Each point is reached from the start by the listed moves, each made 0, 1 or 2 times, or once backwards (-1), plus a little noise. Say if it took an odd or an even number of moves. Then give how often each move was made.

Moves:
(1): 2.2	-1.6	3.7	2.6	0.5
(2): -0.7	-4.7	-3.5	2.8	-1.6
Start: -0.1	-0.5	-0.2	-0.5	-0.5
Points:
2.7	2.7	7.0	-0.7	1.6 -> even (1, -1)
0.7	4.3	3.3	-3.3	1.1 -> odd (0, -1)
2.9	-13.1	0.2	10.2	-2.8 -> even (2, 2)

Moves:
(1): 1.2	0.6	-5.1	2.5	3.0	-4.0	-5.6	-3.2	-0.5	-2.3	-1.0
(2): 0.2	-0.2	0.6	-1.1	-1.5	-0.3	0.6	0.7	-3.5	1.0	0.5
(3): 1.8	1.3	-1.2	-5.4	-0.7	0.1	-0.4	-0.2	-1.2	-0.6	-2.1
(4): 0.5	1.3	0.4	2.9	2.2	-0.3	-5.0	-2.1	-0.8	-4.5	2.3
(5): -1.4	-0.1	0.6	1.2	1.9	0.6	-3.1	2.4	-1.1	-3.3	-2.7
(6): 0.9	1.6	-0.3	0.3	-4.0	3.4	-0.5	2.0	-0.3	-0.1	-0.2
(7): 1.2	-0.3	1.8	-0.3	-2.5	0.7	4.4	-0.6	-1.7	0.0	-0.9
(8): -0.6	-1.2	-1.6	-0.6	1.3	1.9	1.2	-2.2	-1.3	0.6	-0.9
Start: -0.3	-0.3	-0.7	0.2	0.8	-0.9	0.8	-0.6	-1.0	-1.2	-1.0
Points:
-0.1	3.3	-4.4	4.5	-1.8	2.7	-11.9	5.9	-8.1	-9.3	-7.2 -> even (1, 1, 0, 0, 2, 2, 0, 0)
2.4	4.4	4.0	4.0	3.9	0.4	-8.4	0.2	-4.8	-18.5	-5.5 -> odd (0, -1, 1, 2, 2, 0, 2, -1)
3.9	0.7	-2.7	11.9	-0.1	-10.6	-6.1	-6.1	-11.0	-8.4	1.0 -> odd (2, 2, -1, 1, 0, 0, 2, -1)
-1.6	-4.0	5.8	-4.7	-1.0	2.1	13.0	-1.4	-6.2	2.7	-1.5 -> odd (-1, 1, 0, 0, 0, -1, 1, 1)
2.6	4.9	2.3	-4.8	-5.1	3.4	-4.6	-0.1	-8.0	-3.6	6.9 -> odd (-1, 2, 1, 2, -1, 1, -1, 0)
